Each row of a before or after table is a point. One or more steps were done to the points. Then noise was added and the rows were shuffled. The steps act on columns, c1 being the first. What was done? A step turns or swaps two columns, mirrors them in a line or flattens them onto one, adds a multiple of one to another, or multiplies or shifts one. Angles are multiples of 10 degrees, from the lower column toward the higher: turns from -170 to 170, lines from 10 to 170 but not 90. Use the fewest steps. Two steps may share a column if one is a turn and the other turns, adds or multiplies; they go together, in the order done. Otherwise the lowest column goes first.
(in the rows, 128 means zero)

Before:
[[155 149]
 [152 139]
 [146 107]
 [162 147]
 [134 159]
 [ 80 138]
 [110 111]
 [121 190]]
After (8 x 2):
[[131 137]
 [184 159]
 [160 111]
 [211 147]
 [202 139]
 [196 108]
 [205 149]
 [171 191]]
Steps: shift c1 by 50

Before:
[[150 153 130 146 173  83]
 [114 165 137 124 178 147]
 [ 84  78 121  97  91 108]
 [138 123  80 149 160  78]
 [153 160 100 105 162  99]
 [112  72 127  94  95 129]
 [174 102 116 143 117  98]
 [118 123 129  95 105 101]
 [102 108 144 116  76 113]
 [115 166 135 116 158 135]
 [137 130 124 133  83 133]
 [150 158 146 119 168 110]]
After (12 x 6):
[[145 159  99 135 182 126]
 [128 180 113 162 155 101]
 [136  91 116 132  81 142]
 [129 127 116 159 163 123]
 [119 132 176 110 154  99]
 [129  63 151 112 125 103]
 [ 99  71 150 153 121 123]
 [121 166  85 161 168  91]
 [ 82  88 141 105 137  85]
 [148  79 149 138 109 126]
 [136  89 116 139  99 150]
 [124 153 137 120 158 151]]
Steps: swap c1 and c3; turn c5 and c6 by 140 degrees; turn c2 and c6 by 130 degrees; multiply c4 by -1

Before (11 x 9):
[[120 159 120 106 243  67 103 152 125]
 [175  93 133 127  86  92 146 114 110]
 [138 142 131 109 104 142 140 113 171]
 [154 100 115 138 127 132 110 130 115]
 [120  99 153 118  83 126 117 165 114]
 [137 109 191 108  75 116 108 113 139]
 [116 143 141 105  94 115 143 140 105]
 [127 142 124 123 126 100 122 185 149]
 [125 157 112 142  72 113 119 109 148]
 [117  90 104 103 102 114 112 132 151]
 [169 128 104 101  72 118 109 140 113]]
After, 11 rows:
[[135 117 143 129 168 140 118 112 198]
 [119 162 127 115 159 190  95 158  16]
 [154 104 135 139 115 124 137 129 124]
 [120 104  96 137 107 142 100 135 149]
 [122 103 150 137 129 128 109 176 178]
 [126 148 102 123 100 143 116 105 176]
 [125 141 109 122 133 156 121 199 127]
 [168 137 137 126  82 140 150 144 170]
 [116 148 155 121 118 141 132 145 160]
 [175  96 148 139 112 166 192 109 165]
 [141 146  91 123 138 114 149 111 156]]
Steps: add 1 times c1 to c7; flatten c2 and c4 onto the line at 160 degrees; turn c3 and c9 by 70 degrees; turn c5 and c9 by -70 degrees; multiply c6 by -1; multiply c8 by 1.3
